Rows are points. A path goes straight from each point to the next, and from the last back to the first. The post is the endless flat space through its rows: a point in 2 columns, a line in 3, a plane in 4, and so on, so that a path can go around it. How many times does the path go around the post? Going back the other way cancels.

Post (1 x 2):
[[ 4 -1]]
Path:
[[-32 -68]
 [-67 -49]
 [ -3  36]
 [ 39  29]
 [ 61 -16]
 [-18 -37]
 [-47 -24]
 [-18   6]
 [ 12  17]
 [ 30  -8]
 [  2 -44]
 [  0 -20]
 [  8 -56]
 [-36 -37]
 [-29   6]
 [ 14  33]
 [ 57   7]
 [ 49  29]
 [ 67  25]
 [ 19 -29]
 [-19 -57]
 [-63 -19]
 [-27  -6]]
Times around: 3

Post, 5 rows:
[[-25 -19  10 -29  28  23]
 [ 40  -7 -17   1  29  41]
 [-37  14  22 -38 -28 -16]
 [ 12 -12 -43  42 -19  22]
 [-38  -2  27  -3 -47  12]]
Path (23 x 6):
[[  -8  -29   -8  -16   26   69]
 [ -26  -84    5   -6   18   54]
 [  34    9   40  -40   22  -14]
 [ -40   -1   22   13  -16   -2]
 [ -24   27   -3  -30   11   16]
 [  25   23  -12 -105   36   37]
 [ -27    3  -27   19   -9   21]
 [   3   16   50  -61   53   15]
 [ -30  -47   31   35  -14    2]
 [ -28  -57  -15    3   15  -12]
 [ -71  -49    0   51   -5  -16]
 [ -42   -2  -22   16   14    8]
 [ -52   15   22  -77  -18   37]
 [  46   -5  -71   14   -1   11]
 [  31  -26  -15  -29   37    5]
 [ -42  -17   96   -5   35   43]
 [   7   40  -29   51  -73  -18]
 [   9   16  -52  -45   19   -7]
 [ -31  -42  -69   50  -43   14]
 [  33  -28  -30  -19  -10   33]
 [ -59  -46   16  -56    1   77]
 [  34   49  -62  -25   13   13]
 [ -29   21   72  -47    0   63]]
Times around: 2

Post:
[[ 10 -11  21 -10 -38 -70 -48 -28  24 -72  32   3]
 [  6  47  -8  40  19  17  48 -15 -41  46  51 -36]
 [ 16  -3   8  64  18  38  18  -9  26  29 -24 -24]
 [  6   5 -25 -20 -20 -17 -14 -54  33 -58  52  11]
 [-27 -39 -17  -8 -46 -33 -12 -10  49 -91  59   6]
 [ 48   7  32  21  22 -13  27  47  39   6 -35   2]
 [-23  12  -3  -7 -11  14   4   7 -30   8  48  27]
 [ 15  23 -34  11 -21  43  21   6 -44  25  18 -32]
 [ 36 -20  -8  31  47 -25  15  21  22  60 -35 -10]
 [ -2  37 -18  34  15   2   4  26  18  37 -13 -17]
 [ 29  19  -8  55  -9  -6  44  -4  16  68 -20  -4]]
Path, 24 rows:
[[-65 -38 -43  17  -5  23   1 -32 -37   5  54 -48]
 [ -7 -24  25  27   4 -28  38  43 -45  45  43 -19]
 [-32 -25  -3  97 -43  58  -1  15   3  13  25  26]
 [ 43  23 -81  -2  20  25  56  -9  21  17  -6  19]
 [-32  45  10  47  53 -41   5 -26 -50 111 -13 -35]
 [  1  28  12  46  18 -19  34 -23  62  34  25 -30]
 [-12  24 -67 -18  18  75  -5 -64 -22  22  79  -3]
 [ 39  29 -68  43  46 -10  10 -47  11  69  -5 -29]
 [ 14  15   6  27  25  14  16 -23 -16  -3 -11 -25]
 [ 18  59  36 -33  29  -4  10  45 -26  48  -8 -30]
 [ 18 -38   5 -23 -36  -9  17 -13  74 -26  37  39]
 [ 22  64  12  25 -15 -22  62 -41  29  78 -19 -15]
 [ 69  32 -29   8  55   8  49 -39  40  23 -64  -7]
 [ -7 -65 -54 -27  11 -36 -12  53  61 -44  18  61]
 [ -7  33  -3  59 -70  37  24  -8 -50  51  43 -32]
 [-10 -11  -5  36  27   2  67 -55  63  70  40   4]
 [ -7  49  37  -2 -44   0  82 -18  -9 -30  50  21]
 [ 37  -5  49  -8 -20  -6  -6  37  21 -81 -14  43]
 [ 27  -5  46  66  10 -10  27  27  44   6   0  20]
 [-30  -7   3   5  19 -39 -36 -37  57  69   6  38]
 [-17  18  41   7  38  -5  15  35  78  18 -19  20]
 [ 52  48 -40  -2 -41  49  -2   3 -56  19   9 -55]
 [-49 -35  -4  43  36 -20 -28  -6  33 -23  53  46]
 [-16  -8 -54 -22 -53 -18  25 -29 -35 -19  49  12]]
Times around: 1
